Each row of a before or after table is a point. One or more steps were done to the points. Then noise was added and the rows were shuffled. The steps act on how far a point lies along the listed directions, d1 being the first. What was done? A step turns or swaps two directions, mirrors them in a line or flattens them onto one, adds a multiple of one to another, or multiplies one. Angles are multiples of 10 degrees, from the lower direction toward the higher: turns from -170 to 170, lines from 10 to 170 but not 90. Use the fewest steps. Two steps may share a direction if one is a turn and the other turns, adds or multiplies; they go together, in the order done. Otherwise the lowest direction goes first.

Directions:
(1): [ 38 -24]
(2): [-24 -38]
Before, 13 rows:
[[-45  31]
 [ -3 -31]
 [-26  41]
 [  5 -14]
 [ -9 -62]
 [-12 -54]
 [-17   8]
 [  9 -31]
 [ 23 -17]
 [-66  35]
 [  7  35]
 [-25   6]
 [-54  -9]]
After, 13 rows:
[[ 51  23]
 [ 11 -30]
 [ 20 -22]
 [ 21  46]
 [  7 -12]
 [-33  23]
 [ 30  67]
 [ 40 -35]
 [ 42 -45]
 [ 22  15]
 [-15 -31]
 [ 12  13]
 [  2  47]]
Steps: mirror d1 and d2 in the line at 40 degrees

Directions:
(1): [-14  49  20]
(2): [-45 -22  23]
(3): [-29  11 -46]
Before (11 x 3):
[[-17  44 -16]
 [  4   7 -15]
 [ 13 -12  78]
 [-52  -6   1]
 [  3 -17  -5]
 [-23  30  -9]
 [  8  -6  -3]
 [ 59 -40  95]
 [-15  17 -18]
 [-33  16 -17]
 [ -4  11  36]]
After, 11 rows:
[[-15  71 -37]
 [  1 -14  13]
 [ 37 -12 -33]
 [ 40  -8  31]
 [ 24 -12  15]
 [-13  -4   0]
 [-11 -10  -7]
 [ 39  -6  17]
 [  7  32  -7]
 [-70  85 -44]
 [ 40 -16   7]]
Steps: turn d1 and d2 by -140 degrees; turn d1 and d3 by 130 degrees

Directions:
(1): [ -1  60  -8  25 -40  13]
(2): [ -7 -38 -47  34 -32 -13]
(3): [  1 -13  54  13 -36 -39]
(4): [-61   0  -5 -42 -23  -2]
Before (13 x 6):
[[ 22  70 -35  13  12  23]
 [-53  27   3  -9 -44  -5]
 [-10  -4  37 -47  -4 -41]
 [-46   9  42  10 -71 -21]
 [-29  18  26  -6 -54 -17]
 [  4  31   8  -4  -5  27]
 [ 42  22  33   6  40   4]
 [-20 -21  25  -2 -21 -22]
 [ 86  33  26  24  32  35]
 [-22 -20  -2  -4 -37 -26]
 [ -3 -37  63 -22  23  -8]
 [-22 -25  24 -23 -42 -37]
 [ 65 -16   5  17  71   3]]
After, 13 rows:
[[-37  11  39 -27 -33 -18]
 [-21 -24  22 -13 -28 -29]
 [-11 -14  43 -10  -5 -19]
 [ 72  16 -10  45  46  14]
 [ -3  65 -55   9 -17  22]
 [  4  -6  33 -49  27 -28]
 [ -6 -25  45 -38 -20 -35]
 [ 32  43   7   8  35  18]
 [-62  11   8 -29 -27  -7]
 [ -9  25  -8 -10 -14  37]
 [-53   7  65 -26 -47 -16]
 [ 23 -18  61 -18  47   4]
 [ 69  59  -3  29   5  51]]
Steps: turn d1 and d4 by 30 degrees; turn d2 and d3 by 30 degrees

Directions:
(1): [-35 -41  47  13 -29  34 -27  -7]
(2): [ 10   7 -10  47 -19  42  44  40]
(3): [-51  10 -30  37   8  -3  18 -53]
Before, 11 rows:
[[ 25  10  10  24 -17  22  17  44]
 [ 21   4  -3  -4 -24   5  15  21]
 [ 20   8   2  44 -19  56  38  56]
 [ -4  -4   9   1 -12  28  12   3]
 [ 34  11   1  -6  -3  -2  15  33]
 [ 42  18 -16  13  31  -3  38  40]
 [-15 -15   7  35 -23  11  -3   2]
 [ -4 -48  48 -25  -7   3 -41 -26]
 [-48 -40  68 -20 -27  14 -48 -34]
 [ 32 -17   6  11  -1  12  12  33]
 [  8 -39  33 -28 -24   8 -24   7]]
After, 11 rows:
[[ 64  -8  38 -63  -4 -18 -35  51]
 [ 81 -22  30 -32 -31  25   4  91]
 [ 15  16 -13 -11   6   5  22   2]
 [ 72  23  10 -48  10 -32 -18  50]
 [ 48   3  12 -45 -16 -16 -10  30]
 [ 49 -28  30  19 -26  50  22  62]
 [ 72  40 -25 -52  37 -39  -2  32]
 [ 45 -13  31 -58  40 -42 -37  16]
 [  0  12   6  55 -34  61  59  46]
 [ -6  19 -38  35   4 -14  23  -9]
 [ 79 -17  19 -45  11 -19 -16  56]]
Steps: turn d1 and d2 by 110 degrees; multiply d3 by 3

Directions:
(1): [-17  37   3  16 -78  16 -12  -6 -26]
(2): [-16 -35  30  28  19  38 -60  -5 -23]
(3): [-42  26 -54  26  36 -11   0  -1 -40]
(4): [ 43  25  31  22  12 -58 -20 -21 -29]
(5): [-21   2 -25  -6 -14 -40 -60   4  51]
Before (9 x 9):
[[-53 -39 -33  28   8   3 -62  12  31]
 [ 41  49 -23 -40  -2 -59  81 -13  37]
 [-12 -18   6  42  47 -21 -64  -7 -18]
 [ 31 -12  56  26  24   1 -21   3 -15]
 [  3  11 -15  -8  40  -5  36 -16 -25]
 [-17 -14 -11   6  25   9  -3  11   7]
 [-21  -3   3   0  37   7 -49   2  14]
 [-13   7 -19  23  23 -54 -68  -2 -20]
 [-26  39  15  38 -49  20  -1 -14 -42]]
After, 9 rows:
[[  5 -27   4 -38   9  14  15  -4  44]
 [ 14  33  -8  -8  40 -32  15  -2  -3]
 [-38  12 -47  13  26 -17 -13  26  24]
 [ 10  25 -44  -4  25 -75  19   4  27]
 [ 20 -67  73  -5   9  39 -67 -13  49]
 [ 46  27  -1  23  16 -62  53 -11 -35]
 [-39  50  -7  13 -97  16   5  -5  -2]
 [ 33  22 -11 -16 -17 -83 -10   0  17]
 [ 14   1   1  -6  21 -13  31  10   4]]
Steps: multiply d1 by 1.3; turn d2 and d3 by 130 degrees; swap d4 and d5

Directions:
(1): [-21   0 -24 -80  16 -12 -12 -41  34  -6  17]
(2): [-44  23 -63   3 -32  10  47   1 -26 -22 -13]
(3): [ -5   7  29  -6  -7 -16  77   4  29  51  23]
(4): [ 41   5  23 -25   9 -14  41   7  10 -64 -47]
(5): [-38 -32  58  -5 -33   4   6 -43 -38 -25  12]
Before:
[[  8  12 -44 -41  -2  20  -7   7  26 -43 -44]
 [ 40 -11  24   9  -5 -10  16  37 -15 -46 -34]
 [-15 -48  81   7 -21 -12 -47  -6 -29 -16   0]
 [ 26  31 -16 -83  40 -14  27 -13  47   8  22]
 [-31  -7  25   4  -3   8   3 -10  12  66  42]
 [ 59  18 -15   8   7   3  55  19  29 -40 -36]
 [ 26  -7  69  18  20 -19  37  14   7 -17 -27]
 [-36 -11 -43   3  -3  15 -20 -38 -21  11  36]
 [ -1 -22  46 -12  17 -13  54 -48  17 -25   2]
 [-72  -4 -41 -58 -32 -11  24 -43  11  29  25]
 [-43   5  35 -39 -42  -2  69 -24 -29 -24  -3]
 [-13  -2 -55 -27  19  -2 -55 -18  25  16  38]
 [  8 -47  12 -49  -3   0 -29 -30 -45 -89 -26]]
After, 13 rows:
[[  5 -23 -12  13  21  13 -58 -21  -8  20  32]
 [ 16  25 -57  31  13 -13 -16  76  26  35 -19]
 [ 78 -19 -26  -2  35   1 -42  44 -14 -54 -45]
 [  6 -22  32 -22 -19  24 -24 -14 -12 -63 -43]
 [ 55  13  45 -60  47 -19 -13  15  48  15  -4]
 [ 29  10 -22 -23  53 -15  28 -19  58 -15  -8]
 [-35  15 -33 -15   7  12   0  -6  28  66  38]
 [ 25 -13  42 -10 -19   3  66 -29   4 -63 -24]
 [ -5 -24   8 -67  18 -18 -71 -35  33  21  12]
 [-36 -14 -41   1 -13  15 -59 -30 -26 -15  30]
 [-23  13 -21 -85   3   4   2 -50 -10 -51  14]
 [  8  23  -6   0  23 -18  69  19  21  -5 -29]
 [ 37  -7  18   7 -13 -13  41  46  -8 -28 -25]]
Steps: turn d1 and d3 by -40 degrees; add 0.3 times d2 to d4; turn d2 and d5 by 150 degrees

Directions:
(1): [ 20  34  43  21  57  27  17 -32  25  55  33 -12  10   5]
(2): [-38 -54 -20 -25  30 -25 -29  17  17  36  35 -14  45 -32]
(3): [ 28 -52  27  13  33  24  14  29  39 -51  11   9 -37 -36]
(4): [ 85  -9   8 -19   0 -39 -32  37   4  22 -12 -31   2  30]
(5): [  7  -7  55  42 -31 -52  -7 -34  -4  -4 -22  -7  26 -55]
Before (8 x 14):
[[-12   4   7   0  23  43  15  -3  14  -8  22   9 -11   0]
 [  4 -15   7  -2  22  -8  -2   1   9  10  17 -14  17 -14]
 [ 19  -4 -15  -5 -23  -8  -7   8  -8 -20 -15  -4  -9   7]
 [-14   1  -3  14 -18   9   3  -6   1 -17  -3  11   3 -10]
 [-17  11  17  11  23  29  18 -27   8  25  21   3  -2  -5]
 [  6 -16 -21 -27   7  -1 -15  26  -1  15  13  -6  -5  12]
 [  3   0 -15 -19  15  10  -1  17   8   7   7  -2   0  14]
 [-22  -7   5   0  -3 -14  -6 -10   6   8   0   3  15 -18]]
After:
[[-24   2  16  12  16  22  17 -18  17  -7   8  14  -6 -18]
 [ 57   5  -4  -5 -20 -14 -11  13  -5 -10 -21 -16 -13  23]
 [ 17  17   2  -9  -4 -19 -11   0  -3  25  -6 -13  18  14]
 [ 22  -4   4  -8  28   0  -1   5   9  19  19 -18  10   6]
 [-51   8  -9  19 -12  35  20 -17   4 -28   4  26  -5 -17]
 [ 58  20  15 -10  -5 -26 -21   6  -9  43  -4 -25   4  29]
 [-95 -20 -13   5   9  26  16 -32   0   5  28  20  15 -40]
 [-90  10 -27  -6  -3  34  12 -25 -12   1  23  21  19 -14]]
Steps: swap d1 and d2; turn d3 and d5 by -100 degrees; multiply d4 by 3

Directions:
(1): [ 35 -30 -41  54  21 -10  43 -32 -22  28  -9 -10  66  39  12  -1 -12  23]
(2): [-44   9 -10  69  40 -48 -27 -10  15  17   6  60 -30   0  16  27   2 -19]
(3): [ 26 -15  -5 -16  23  -5   4 -48  -7  10   0  -4 -71  40  25 -59  56   0]
(4): [-34 -60  42  15  -8 -10  48  -1  26  45 -35 -26  -5 -28 -41  -3  28 -33]
(5): [-16  -1  14   2 -60 -51  25 -25  45 -28 -14  14   8 -14  51 -47 -35  27]
(6): [-21   1  13 -40   3 -35  48   2  -4 -29  53   8  24  57  10  23   9 -65]
Before, 10 rows:
[[ 11 -10 -21   6  35  10  16   1 -46   0  19  -4   3  59   5  24  20 -17]
 [  4 -14   6   6 -28   3  24  17   4  -2   4  -8  50 -23 -16  20 -28   6]
 [ 18   3  20 -42  -8 -14  11  -9  -4 -19  21 -11 -20  25  20 -27  16 -12]
 [ 28  -3 -26  -4   0  13   6 -21 -21  -1 -11 -13  -3  12  11 -30  23   9]
 [  2   0 -14  27  -2   7  -5  17   7  13 -18  10  63  -9 -12  20 -33  29]
 [  3 -10 -23  48  26 -10 -18 -29   0  42 -29  13   3  -7   0  -9   3  16]
 [  8  -1  15 -40  -9  -7  14 -14   2 -12  -3 -21 -28   3  -7  -5  19 -27]
 [ 18 -21  13  -8   0  12   5  -5 -13  26 -26  -9   1  -5  -2 -28  11  24]
 [  5   1 -12  10  11  19 -17  -5 -18   8  -1   4 -33  10   3   3  22  28]
 [-18 -15 -18  47  22 -15 -11 -13   3   9 -10  31  -3   2  14   4  -5  -1]]
After (10 x 18):
[[-16 -10  -1  30   1  13  -2  12  -9  20 -15   2   1 -15 -16  35   4  15]
 [ 25 -44  14  -3  -2  30  27   1 -22  46 -38 -33  35  -8 -23 -14  10  20]
 [ 28   0 -25 -11   1  41   6   9 -35   0  -9 -31  29  -2 -18   2  10   5]
 [-19 -30 -27  97  43 -28  -1 -35   5  71 -40  21  26 -11 -11  13   4   4]
 [-36 -14 -23  85  43 -31 -22 -15  10  24  -9  56 -19   6  19  21  -1  -9]
 [ 33  32  11 -75   3  33 -19  32 -33 -34  43 -22 -12  23  -9   9  11 -19]
 [ 17  16   9 -54  -9  24   0  13  -8 -21   7 -31  -5  -3 -25  19   9 -25]
 [ 34 -20   9 -22 -43  -6  35 -24   9 -17   3 -14  13   4  20 -39  -9  24]
 [ 10 -19  -9  26 -18 -26  19 -28  23  14 -33   9  28  11  26 -40 -12  43]
 [ -4  48 -23  -9  -1   5 -25  38 -31 -52  36  24  27  28  22  54 -38   3]]
Steps: add -1.5 times d6 to d4; turn d1 and d4 by -30 degrees; multiply d2 by 2; turn d3 and d5 by -100 degrees

Directions:
(1): [-47   0 -37 -18   4  -7  58  46  -6  21 -49   9 -11  34  -9  40   4  22
 -57 -34]
(2): [ -1  25 -28 -33  -2 -39 -28 -43  59  17 -10 -30 -23   1  -4 -21  49 -58
 -42 -20]
(3): [-38  12 -24  44  24  24 -21 -18  28  22 -17 -23 -29 -48  20 -19 -84  11
  -9 -32]
(4): [ 51   3 -17  29  -6 -71  26 -46 -24  -3  -7   2 -37  21  25 -28  -9  64
 -19   8]
(5): [ 54   8  54 -39 -41  44   6  31  -8  -3   6 -36 -42  12  31 -17 -24  -5
 -37 -39]
Before (8 x 20):
[[ 13  -6  24  12 -30  62  61  76 -64  -9 -14   9 -17  15  20  29 -88  83
  -29 -23]
 [ -8   8 -26 -22  10 -47  11  -9  24   9 -14  -6   8  26 -10   1  43 -24
  -44 -11]
 [-16  -5  33 -42 -17  73  46  56   9  21 -34 -30 -18  29  15  13 -20 -14
  -50 -65]
 [-64  16 -35  -7  26  -2 -12   8  39  30  -3  25  26   7 -32  22  40 -39
  -21   7]
 [ 16  24 -38 -27 -18 -21  21  -3  40  28 -31 -12 -65  23   2  -7   8  24
  -86 -41]
 [ 34  16   2 -13 -25  -1  20   5 -11   9 -21 -48 -36  16  25   5 -26  40
  -50 -50]
 [ 17  26   0 -11  -7 -24 -22 -13  12  13 -20 -49 -59   3  36 -31 -30   1
  -52 -42]
 [-85  18 -57  -7  31 -40   9 -14  32  11 -34  11  10  -5 -20  20   7  -2
  -27 -19]]
After:
[[-67  20 -31 -36  11 -25  15   9  27   5 -23   6  12   7 -21  29  29 -20
  -35 -24]
 [ -1  11  11 -22 -15  45   2  23   7  13 -20 -55 -29  -1  15  17 -37   8
  -39 -65]
 [ 13 -12  41 -59 -32  43  61  54 -11   9 -31 -17  -7  55  10  17  18  -5
  -42 -48]
 [  4  24 -12 -18   1 -35  12  -7  24  14 -17 -25 -24  16   8 -12   7 -11
  -64 -36]
 [  2  27 -14 -47 -25  37   4  33  57  31 -35 -35 -75  10   6  -8 -19  -7
  -93 -71]
 [-43 -13  -5  28  -2  50  51  72 -51  -5 -17  36  27   1  -9  53 -67  63
    0   2]
 [-15  10 -18 -18   6 -30  11   2  22  21   1  27  10  40 -18  17  65 -16
  -37  14]
 [ -8  26  30 -44 -17  35 -37  30  23  18 -12 -62 -44  -4  32 -17 -31 -48
  -53 -62]]
Steps: add 0.7 times d2 to d5; turn d3 and d4 by -80 degrees
